Rows are points. Each copy is the shape, with its points in the same order, stretched, turned, moved and blurred by noise. Some copies are also mirrored. Which?
(in the rows, 128 means zero)

Shape (8 x 2):
[[139 154]
 [ 97  96]
 [145 124]
 [137 150]
 [ 79 111]
 [131 159]
 [162  86]
 [ 82  96]]
Copy 1, 8 rows:
[[124 154]
 [145  80]
 [147 141]
 [129 151]
 [126  77]
 [116 147]
 [177 123]
 [139  72]]
Copy 1 is: only turned
Copy 2:
[[108 151]
 [121  67]
 [139 121]
 [121 148]
 [ 98  61]
 [ 96 151]
 [188 104]
 [103  55]]
Copy 2 is: only turned
Copy 3, 8 rows:
[[105 141]
 [147  71]
 [ 98 109]
 [108 136]
 [167  88]
 [116 147]
 [ 77  65]
 [163  71]]
Copy 3 is: mirrored

Shape:
[[ 96 169  90]
 [157  92  88]
 [ 97 102 147]
 [148 171  96]
 [140 131 183]
 [126 156 123]]
Copy 1, 6 rows:
[[167 179 119]
 [148  94  85]
 [106 147 162]
 [202 125 112]
 [154 109 190]
 [172 136 143]]
Copy 1 is: only turned
Copy 2, 6 rows:
[[125 142  54]
 [159 100 142]
 [127 184 139]
 [116  85  82]
 [ 81 138 157]
 [106 125 101]]
Copy 2 is: mirrored

Shape (7 x 4):
[[ 95 147  99  99]
 [206  61 141 105]
 [124 148 129  76]
 [135 155 163 158]
 [144 176 105 106]
 [119 182 108 116]
 [139 176 127  73]]
Copy 1:
[[ 88 131 144 130]
 [234 107 172  93]
 [110 144 155  91]
 [161 178  83 105]
 [107 184 160 122]
 [ 89 183 144 130]
 [ 95 176 167  90]]
Copy 1 is: mirrored
Copy 2 (7 x 4):
[[105 102 111 128]
 [218 157 121 143]
 [125 123  88 108]
 [135 115 155  59]
 [103 156 118 102]
 [ 92 134 121  88]
 [111 147  84  89]]
Copy 2 is: only turned
Copy 3 (7 x 4):
[[136 101 135  99]
 [165 212 162 149]
 [136 134 134  84]
 [119 155  88 131]
 [158 129 106  88]
 [147 113  97  91]
 [145 136 117  68]]
Copy 3 is: only turned
Copy 4, 7 rows:
[[112  95 159 141]
 [146  74  48 110]
 [129 101 150 107]
 [134 191 119 145]
 [162 119 140 154]
 [147 134 156 159]
 [152 118 157 113]]
Copy 4 is: mirrored

Shape, 13 rows:
[[ 94 177 119 128 165 143  97 131]
 [ 94 130 102 133 134 198 101 119]
 [ 87 104  95 124 151 108 140  96]
 [ 74  74 142  98 164 169 155  83]
 [102  61  72 142 115  79  89 129]
 [148 140 108 125 138  90  72 100]
 [108 140 182 174  87  98 119 112]
 [149  95 164 102  97  79 109 165]
 [163 171 156 168 106 125 138 159]
 [ 97 128 108 159  95  76  91 111]
 [132 187  67 112 111 159 102 138]
 [142 154  74  97 121 104 122 128]
 [134  72  64 110 152 140 144 122]]
Copy 1:
[[ 98 162 117 146  81 147  92 123]
 [ 84 113  99 105  85 192  65 143]
 [ 82 113 102 114  74 127 155 116]
 [ 63 102  82  56  98  81 114 136]
 [140  86 101 141  73 149 194 109]
 [148 114 127 161  83 136 119  85]
 [127 105 193 137  94 125 136 155]
 [199 109 151 111 118  94 164 130]
 [135 142 175 127 149 168 120 145]
 [122 110 150 160  62 162 157 124]
 [114 145 140 119  76 241  93  99]
 [135 136 129 110  84 187 146  75]
 [112 104  73  91 118 165 152 101]]
Copy 1 is: only turned
Copy 2, 13 rows:
[[141 152  86 115 130 125 109 167]
 [165 126  89 127 152 148 109 122]
 [157  82 108 108 117  68 105 133]
 [139  64 113  51 146 103  90  86]
 [174  41  86 169  94  86 134 164]
 [162 109 139 152  92 123 107 203]
 [ 82  81 131 174 100 139  73 142]
 [ 97  50 116 142  58 146 163 139]
 [ 92 144 143 181 115 152 130 134]
 [143  83  97 183  82  99 102 166]
 [184 174  98 160  99 130 146 130]
 [174 128 121 146  68  94 153 136]
 [180  86 128 117 139  77 153 114]]
Copy 2 is: only turned
Copy 3:
[[156 106 147 124 118 134 128 173]
 [ 94 115 128  86 123 127  94 155]
 [ 98  97 137 133 129 109 180 123]
 [ 58  98 184  87 124 112 116 101]
 [ 74 137 112 176 123  72 186 161]
 [164 114 103 149 134  73 127 135]
 [138 135 147 147  52 140 123 104]
 [127 185 160 199 135 118 131 132]
 [163 131 131 177 102 191 113 147]
 [144 132 112 132  77  85 165 142]
 [159 123  79 111 153 129 144 171]
 [157 122  96 155 171 110 172 136]
 [ 68  87 119 159 181 112 159 140]]
Copy 3 is: mirrored

Shape, 12 rows:
[[110 153 172 172  86 162 163  94  93]
 [132  94 116 128 140 124 178 172  96]
 [190  89  98 100  92  84  91 155 115]
 [102 182 168 173 155 155 170 157 139]
 [152 118 139 124 120 183 115 162 125]
 [107 144 163 146 156 157 144  76 153]
 [135 115  87 183  83 149 142  76 160]
 [ 91 158 162 152 126 118 120 156 117]
 [111 113  78 113  75 129 134 114 180]
 [178 160 148  97 121  89 170 171 156]
 [159 156  67 120 110 106 175  83 112]
 [147  94 144 118 166  98 124  96 141]]
Copy 1:
[[138  62  96 102 141 174 161  75 101]
 [156 152 123 141 139 114 189 118  85]
 [185 148 143 173 102 132  89 120  91]
 [131 105 162  60 133 117 194  97 138]
 [150 127 169 128 166 146 126 112 126]
 [104  75 127  84 140  83 137 122 147]
 [151  76  91 169 137 128 137  95 168]
 [111 103 150  92 107 154 159 113 108]
 [163 102 125 156 129 121 134 175 168]
 [212 121 175  78 106  77 141 143 113]
 [195 133  63 116 121 100 133 133 135]
 [122 115 130 130 114  54 112 128 109]]
Copy 1 is: only turned
Copy 2:
[[169 107 147 145 135 148 224 153 140]
 [140  66 117 127 133 129  88 172 127]
 [142 135  73 185 114  95  31 128 112]
 [117 124 131  60 151 161 194 164 107]
 [137 138 125 120 113 183  92 145 130]
 [143 112 154  82 136 144 185  81 115]
 [190 136 165 174 206 134 141  94 138]
 [ 81 136 113 108 129 129 180 150 118]
 [147 128 117 165 187 148 115  70 170]
 [139 130  25  86 139 116 110 153 102]
 [194  64  89 189 185 130 124  98  90]
 [137 100 117 111 107  81  99  85  96]]
Copy 2 is: only turned

Shape:
[[ 82 129 151 122 117 106 123 149 177  82 147]
 [ 89  66 172 137 146 154 110 178 175 165 126]
 [ 79  65 166 159 151  77  98 193 142 103 161]
 [119 115  96 104  91 172 101 145  88 156 157]
 [148  71 163 178 121 101 145 195 113  91  86]
 [173 140  76 146  81 131 182  95 160  69 148]
 [ 76 136  90  93 125 105  90 108 185 160 143]
 [ 87 160 137 117  92  91 157 133 132 106  89]
 [ 91 131 117 121 110 179 130 102  86 143  80]
 [159 140 120  89 163  81 161 114 162 127 117]
 [172 136 164 118  95 127 128 104 138 108 142]
 [166  70 139 184 124 171 130 193 167 139 171]
 [ 69 110 106  92 125 128 142 133 148 124 149]
 [153 132  88  85 136 110  84 170 170 158 125]
 [150 130 177 163  94 109 119 111 103 149 131]
 [108 152 121 122 103  95 172 155 119 139 107]
 [ 78 160 149 153 142 114  87 145 100  86 166]]
Copy 1, 17 rows:
[[183 144 151 176 123 125 119  86 164 155 122]
 [191 106 160 144  52 109 180 147 122 188 126]
 [140 133 188 170 126  58 147 136 162 162 128]
 [152  94 122  70  71 116  95 178 165 102 146]
 [119 155 134 166 124 112 207 139 117 118 117]
 [171 124  83 129 186 175 138  99 169  84 165]
 [209  96 125 107 105 123  96 110 214 167  88]
 [122 142  90 157 122 160 136  93 173 127  74]
 [146  81 101 100  85 179 114 154 129 116  70]
 [154 116 125  99 188 112 156  46 145 132  94]
 [164 137  89 130 134 101 119  70 100 113 140]
 [189 134 144 116  87 116 182 173 113 152 207]
 [157  78 154 129 107 143 110 119 187 142 115]
 [198 154 134  58  88  99 136 108 198 136 123]
 [128 131  68 126 127  82 131 128 107 132 121]
 [101 117  92 123 118 161 159 114 177 139  92]
 [115 147 159 128 134 107  68 147 166 152 128]]
Copy 1 is: only turned
Copy 2, 17 rows:
[[140 148 138 117 127 117 178 164 157  83 130]
 [159 133 186 130 121  82 201 161  97 113 165]
 [112 124 155 119 110 138 179 202 108  84 195]
 [148 100 167 105 103 160 146 148 163 149 153]
 [107  77  57 138  55 135 200 136 132 106 165]
 [136 118  31 130 176 136 123 129 188 161 107]
 [114 169 205 100 138  91 125 183 142 131 130]
 [115 142 105  94  85 109 157 107 183  77 132]
 [134 112 165 104 101 142 190  48 162 127 133]
 [130 162  91  96 118 112 116 139  86 138  75]
 [158 107  98 173 128 125 109 119 130 111  95]
 [174 120 104 184 139 117 176 180 129 180 176]
 [140 139 164  65 140 113 170 149 138 111 138]
 [115 159 163 109  79 123 129 219 144 183  88]
 [130 105 116 159 106 122 102 103 126 106 165]
 [131 150 100  81  78 111 142 120 165 116 131]
 [120 149 168 151 124 193 177 149 152  91 167]]
Copy 2 is: only turned

Shape (18 x 12):
[[ 91 138  76 183 123 113 156 117 122 183 140 132]
 [186 173  77 124 115 132 118 120 139 124 105 147]
 [180 206 191 160 118 141 164 123 171 142 146 136]
 [166 156  98 174  78  54 127  61 190 133 126 137]
 [142 178 114 202 133  93 163  99 160 103 141 140]
 [120 152 120 112 158 140 113  83 119 128  74 101]
 [ 97 145 186 128 118 136 152  95 170 126 152 154]
 [125 130  96 131 139  66 132 120 108 127 110 130]
 [108 134  89 127  80 120  68 127 127 132 151 140]
 [203 100 179 111  74 162 181 125 107 111 160 149]
 [117 139 160 135 140 142 175 109 163 124 152  77]
 [149 102  86 105 158 113  89 111 167 109 121 128]
 [127 125 141 118 181  82 126 114 123 170 125 150]
 [123  98 139 162 168 111 159 142 140  90 145 135]
 [153 138 109 136  68 156 155  90 140 154 160 135]
 [162 148 160  91 187  85 126  89 105 116 157 147]
 [143 148 163  43 189  79 158 139 148  84 148 149]
 [130  69 124 138 112 103 173 134 137 102 160  92]]
Copy 1, 18 rows:
[[ 98 165 152  74  85 133 146 158 150  79  83 119]
 [117 117 126  69 125 121  90 105 101 127 124 123]
 [113  98 116 105 195 119 135 231  74 158  88 144]
 [ 64  74  78  71 110 135 176 126 130 153  65 139]
 [ 89 144  90  82 147 152 167 175 139 141 111 125]
 [134 146 165 104 110 149  83 121 137 167 116 141]
 [141 112 126 148 137 167 134 196 133 135 112 170]
 [ 94 149 138 103  86 118 147 103 161 126 139 129]
 [127 139 111 128  79 118 121 103 114  99  96 134]
 [158 110 164  81 184 118 180 128  76 120 135 136]
 [153 138 137 119 163 124 141 185 151 151  99 162]
 [141 108 117 128  66 116  99 105 168 149 138 106]
 [106 117 162 125  57 110 126 163 149 141 144 129]
 [139 158 139 129 121 141 169 158 176 127 145 104]
 [146 119 137  61 141 131 148 145 105 106  80 154]
 [141 118 123 107  83 114 136 150 125 182 189 149]
 [125 112 110 151 116  91 114 152 163 159 224 164]
 [135 155 142 104 129 117 194 123 179 115 119 134]]
Copy 1 is: only turned
Copy 2:
[[128 185 153 149  85 153 177 152 110 152 154 151]
 [187 124 144 193  95 170 102 195 109 152 107 120]
 [211 134 137 150  42 130  70  93 162 111 103 127]
 [128 206 171 200  41 194 119 166 169 115  86 117]
 [149 192 144 172  29 174  92 154 141 107 147 103]
 [145 142  96  89 132 182 126 147 118 149 127 103]
 [135 118 161  86  99 125 111  87 175  78 129 132]
 [ 93 148 121 152  87 182 159 169 106  97 120 129]
 [110  97 181 144  93 159 141 161 137 169 123 129]
 [131  86 119 212 140  89  66  52 159 115 106 154]
 [144 129 118 108  98 154 135  77 201 129 143 139]
 [121 102 120 156 120 171 155 207 175 110 117 133]
 [114 122 102 104  89 146 164 178 130  67 100 151]
 [ 97 118 101 155  92 136 140 122 163  78 156 130]
 [155 151 171 182 111 130 111 110 168 173 109 159]
 [112 108  99 130  68 153 103 160 138  64 106 180]
 [136  68 110 115  93 172 120 149 164  10 108 177]
 [ 77 121 107 190 102 157 163  91 201 112 148 154]]
Copy 2 is: only turned
Copy 3, 18 rows:
[[136 123 112 149 118 162 163  40 117  78  65 156]
 [177 125 159 122 122 114 156 142 177  67 136 143]
 [107 166 117 171 190  98 190 157 216 139  60 109]
 [206 153  99 150  88 186 163  91 203  84  56  88]
 [147 183  84 110 141 122 193  92 171  80  70  91]
 [163 100 118  64 128 105 182 128 103 153 120 162]
 [ 79 130  47 153 123 118 145 133 133 166  82  98]
 [167 140 111 121  84 155 183  89 118 123 146 127]
 [171 116 104 152 130 155  81  88 113 105 151 147]
 [ 57 156 167 150 150 195 135 213 151 153 121  65]
 [ 94 132 135 114 151 114 162 102 134 196  62  80]
 [187 136 141 124  80 100 120 125  85 127 150 103]
 [151 123  93 177  85 116 195 116  87 148 122 126]
 [106 201 111 115 108 111 159 120  83 145 127  75]
 [113 101 142 152 139 183 123 123 162  99  71 108]
 [148 112  85 148 136 107 212 159  91 163 159  67]
 [103 121  95 161  80  53 194 147 127 206 202  48]
 [101 169 157 122  97 184 129  96 108 173 111  51]]
Copy 3 is: mirrored
Copy 4:
[[134 166 158 146 106 162 104 124 134 140  78 101]
 [166 122  63 155 129 137 136 102 151 123 145  97]
 [154 124  89 137 190 110 184 120 146 142  46  81]
 [112 188  87 151 163 162 163  75 158  93 105 112]
 [120 157  95 161 168 162 156 144 161 143  70 104]
 [106  92 122 172 143 121  83 114 145 104 124  91]
 [113  98 147 108 171 136 149 121 154 118  57 112]
 [117 151 144 166 130 128 119 130 128 119 146 137]
 [153 127 110 144 117 130 107  77 151 129 118 162]
 [151 101  78 115 107  79 212 140 110  86 103 162]
 [133 137 130 125 185  94 117 155 140 106  51 107]
 [120 130 101 134 162 140  86 119 108 121 150 134]
 [100 118 177 173 162 143 122 122  88 127 123 104]
 [ 98 122 125 133 160 116 133 173 121 136  96 149]
 [168 134  99 119 109 134 156  97 143  86  67 115]
 [115 100 148 189 198 153 147 127  99 101 119 126]
 [146 102 169 147 216 119 149 177 125 108 151 143]
 [122 161 109 126 131  97 135 164 109  98 101 180]]
Copy 4 is: mirrored

Shape (16 x 12):
[[145 153 124 118 116 116 117 133  98 133 150 143]
 [141  82 105 159 128 151 117 148 141 147 153 110]
 [ 64 136 146 109 132 141 134 159 139 139 111 116]
 [153 147 146  98 157 169 128 136 120 152 130 107]
 [ 80 150 139 162 144 103 137 120 105 150 147 127]
 [115 147 154 102 117 142 103 117 124 144 124  98]
 [146 157 104 124 136 150 131 138 141 122 118  98]
 [108 148 139 134 111 157 140 120 147 120 153 114]
 [160  85 125 120 122  84 134 120 124 107  64 199]
 [138 144 155 161 146 160 117 173 145 125 107  96]
 [ 82  87 154 120 135 160 141 121  12 127 140 123]
 [137 136 151 143 113  94 135 117 120 142 137 119]
 [150 125 119 173 140 141 126 119 147 114 121 113]
 [102 155 119 204 117 152 130 116 132 143 137 148]
 [ 87 133 153  96 118 164 143 134 143 130 155 124]
 [ 64 136 123 120 184 154  92 124 147  63 140 118]]
Copy 1:
[[137 131 128 179 138 120 111 119 161 138 131 146]
 [128 154 112 104 134 117 124 107 111 142  95  86]
 [126 122 136  97 109 117 120 159 113 160 156 179]
 [156 127 131 129 200 102 135 140 131 136 162 119]
 [139 105 134 115 127 160 102 175 131 158  84 169]
 [114 139 152 124 153  82 111 149 152 150 156 140]
 [103 147 129 138 161 113 135 148 112 108 129 126]
 [ 86 100 130 118 159  99 115 127 126 131 125 142]
 [160 156 145 125  47 152 146  73 151  74 170 101]
 [124 132 170 103 166 116 185 117  71 150 130 165]
 [216 113  96  93 128 117  27  94 124 115 108 194]
 [136 132 139 129 134 114 132 141 168 128 108 140]
 [101 141 148  99 144 139 146 111 106 112 100 104]
 [118  86 182 140 120 149 112 127  87 150  71 122]
 [109 101 109 109 150  99 114 132 126 145 167 156]
 [ 70 151 153  56 152 172 127 128  93 152 172 181]]
Copy 1 is: mirrored
Copy 2, 16 rows:
[[150 115 150 143 100 103 148 115 112 131 134 129]
 [ 90 136  99 135 157 130 152 117 114 154 180 169]
 [116 140  88 131 146  99  99 129 121  98 152  73]
 [147 144 118 157 168  98 144 163 151 125 124 133]
 [148 107  76 164 123 114  82  85  82 110 118 117]
 [134 133 127 177 133 116 145 132 132 120 142  72]
 [142 142 123 137 129 120 122 172 130 131 154 148]
 [151 115  97 160 133  98 136 125 108 159 167 112]
 [131 108 161  61 128 174 142 128 177 177  97 124]
 [121 178  79 148 119 135 114 161 164 121 139 128]
 [149 159 144 135 198 141 137  44 138 105 165 103]
 [155 124 115 158  96 133 138 111 100 154 104 106]
 [136 126  92 144 131 156 125 143 139 157 141 163]
 [132 100  76 167 134 117  71  94 109 163 149 154]
 [143 119 100 144 157  76 146 125 113 140 169  87]
 [123 105  58 137 149 127 108 142 157  61 205 116]]
Copy 2 is: only turned
Copy 3, 16 rows:
[[119 128 106 141  99 116 110 148 112 136 116 108]
 [167 157 148 126 144 123 113  93 143 143 119 118]
 [128 134 134 127 173  84 134 153 177 146 125 152]
 [114 142 116 172 122  86 103 121 122 117 155 145]
 [155 160 123 112 132  60 138 162 120 151 107 125]
 [114 143 140 149 128  86 112 139 148 142 103 147]
 [116 136 108 126 131 140  90 135 113 108 132 139]
 [124 133 160 132 157  91 112 143 144 112 101 121]
 [ 91 105 106 103  93 166 192  89 129 164 135 108]
 [118 161 102 148 173 104 114 110 140 123 113 120]
 [140 114 134 104 114   7  99 118 157 183 138 116]
 [114 169 140 134 119  97 132 133 129 158 103 103]
 [129 151 125 110 134 127 125 102 113 116 107 115]
 [163 134 127 109 168  89 133 134  89 140  83 111]
 [124 119 169 145 160  71 124 147 171 120 124 135]
 [151 107 107  85 125 119 131 148 168  56 109 155]]
Copy 3 is: mirrored

Shape (16 x 12):
[[131 139 138 134 127 146 117 118 146 111  86 102]
 [131 153 142 127 150 131 124 121 111 142 121 138]
 [127 149 129  98 154 141 122 117 152  97  97 153]
 [111 139 142 107 119 133 119 156 150 127 173 138]
 [116 123 146  92 113 114 112 204 125 141 102  99]
 [122 104 125 158 128  34 121 134 144 137 147 138]
 [112  99  55  92  98 105 158 124 127 113 107 110]
 [119 119 127  90 103 116 111 121 139 136  94 141]
 [114 106 119 100 103 140 193 123 139  86 105 146]
 [179 106 128 130 151 148 128 138 144 107 148 145]
 [111 179  68 123 150  99 124 149 150  81  84 159]
 [109 111  98 138 147 146 117 121 150 132 127 154]
 [150 150 128 166 104 126 112 180 126 132 103 139]
 [118 156 127 130 154 134 128 125 102  61  89 161]
 [111 110 140 104 145 140 180 135 117 118 102 137]
 [249 136 119 187 145 137 135 124 144 138  83 104]]
Copy 1 (16 x 12):
[[100 114 122 151  77 101 146 101 110 142 141 118]
 [120 110 113 138 128 115 106 134 146  89 144 119]
 [108  89 131 112  76 122 117  68 112 108 183 123]
 [155  96  84 120 141 103 161  97 130  98 116 163]
 [174  42  78 132 106  93 171 124 127 162  88 138]
 [126 115 169 109 130 158 188 203 160 127  70 134]
 [ 59  91 154  61 166 134 143  95 118 209  90  99]
 [131  63 161 121 117 117 153 113  93 119 123 140]
 [112 118 173  97 163 120 135  25 150 171 145  87]
 [141 141 144 102 132  84 126 117 128 135 185 141]
 [ 58  68 128  96  69 173 105  86 154 144 145 159]
 [118 135 143 103 115 112 102 116 112 119 109 149]
 [131 100 127 172 113 107 138 142 169 149 128 197]
 [ 70  94 150 121  85  99  91  80 174  98 174 115]
 [140 113 143 114 146 110 113  72 163 142 128  63]
 [105 172 161 152 107 133 130 182 144 195 207 133]]
Copy 1 is: mirrored
Copy 2, 16 rows:
[[141 146 132 131 107 133  97 129 153 165 153 124]
 [111 102 122 132 132 122 129 140 153 137 129 136]
 [126 137 156 123 135 147  99 141 180 139 164 122]
 [113 142 136 134 151 166 154 143 106  98  94 163]
 [196 134 127  79 123 130 164 175 114 153  98 114]
 [170 124 151 134 110 116 201  83 140  93 123 190]
 [173 166 116  77 141 109 108  95 118 110 198 108]
 [152 118 128 103 124 146 118 152 158 125 173 139]
 [143 161 149  81 178 107  82 106 131 149 163 160]
 [156 114 141 177 154 124  90 131 130 117 148 136]
 [154 207 152 117 136 134 157 122 189 107 163  84]
 [134 155 116 132 113 135  87 119 154  82 130 138]
 [171 160  94 146 145 109 156 147 142 136 120 125]
 [108 155 151 134 130 100 125 151 163 134 181 122]
 [138 127 140  78 154 100  94 117 149 156 128 143]
 [220 100  93 207 141  96  67  91 161 189 166  97]]
Copy 2 is: only turned

Shape, 18 rows:
[[132  97 177 134  64 136 169 107 182 176 131 141]
 [ 90 122 131  96 153 153 149 127 112 114 136 111]
 [138 131 165 152  94 114 157 114 143 135  79 187]
 [ 67 133 112 156  91 124 130 130 152 102 131 132]
 [132 131 196  97 114 122 131 107 155 146 101 128]
 [134 125 117 149 135 163 117  88 141 153 138  94]
 [211 122 136 204  79 114  93 135 116 168 203  94]
 [141 142 104 149  81 159 159  74 116 160 201 138]
 [129  43 141 128 102  80 183 114 174 108 132 116]
 [ 49 157 134 154 175 154  76 152 137 127 189 136]
 [129 160 108 130 131 100 150 137 162 152 115 104]
 [107 125  73 120 105 122  86 182 115  78 116 181]
 [112  92 147 171 101 118 142 126  93 116 124  86]
 [128 136 172 123  95 159 124 118 154  91 107 114]
 [104 249 137 130 130 124 134 120 108 116  95 158]
 [112 122 118 125 104 121 116 120  69 134 148 157]
 [151 139 133 173 109 107 136  85 124 125 149 118]
 [151 116 117 174  95 135 172 153 152 155 175 189]]
Copy 1, 18 rows:
[[143 103  80 117 108 169 237 138 148 127 105 112]
 [159 133 182 131 114 134 140 131 146 100 175 150]
 [167 145 100 162 141 159 176  79  97 118  85 101]
 [180 148 133 124 103 131 135 135 117 144 123 170]
 [153 101 134 173 156 175 183 100 148 144 124 114]
 [133  85 141 125 147 144 108 193 149  97 140 171]
 [ 20  96 114  64 199 125 149 177 134  97  89 178]
 [118 143  97  88 113 146 145 157 151  44 114 222]
 [107  94 131 171  72 124 213 164 184 157 132 107]
 [124 174 159  89 136 169  84  98 112 118 225 186]
 [150  93 140  95 134 177 111 120 129 147 103 122]
 [205 207 147 128 116 116  97 138 125 135 131 118]
 [107 107 151 141 152  66 189 142 136 121 131 156]
 [163 127 180 170 153 163 187 179 124 132 108 138]
 [208 169 163 129 171 197  81  34  60 102  82 171]
 [151 168 119 130 133  85 138  89 151  90 133 169]
 [ 91 120 123 148 143 139 133 132 122 102 100 191]
 [ 97 173  98  54 101 184 178 125 105  81 118 116]]
Copy 1 is: mirrored
Copy 2 (18 x 12):
[[153 153 123  75 153 182 141 148 158 131 190 115]
 [143 137 141  89 124 143 139 106 135  69 118 140]
 [144 153 119 102 192 162 161 131 187 159 145 148]
 [144 138 136  96 143 104 144 173 181  91 170 138]
 [125 165 106 105 134 171 120 100 175 132 163 105]
 [169 144 107 131 101 151  95 123 142 118 135 129]
 [133 192 101 192 129 170  99 197 129 182 144 136]
 [204 176 166 108 120 160 128 161 136  97 137 129]
 [109 119 148  48 150 155 151 164 154 157 163 116]
 [139 140  89 132  80 127 170 128 156  70 137 172]
 [144 139  93 123 129 129 141 132 151 131 133  91]
 [102 106 146 154 167 110 177 139 174 130 174 159]
 [132 157 138 104 161 145  99 183 161 104 121 150]
 [131 179 121 109 155 118  95 129 160 118 169 128]
 [174 192 112 141 155 102 140 110 191  94 106 126]
 [142 144 162 131 144 167 145 143 175  95 134 149]
 [158 177 131 122 134 142 112 163 169 145 120 132]
 [160 143 131 111 177 166 204 162 121 151 144 171]]
Copy 2 is: mirrored
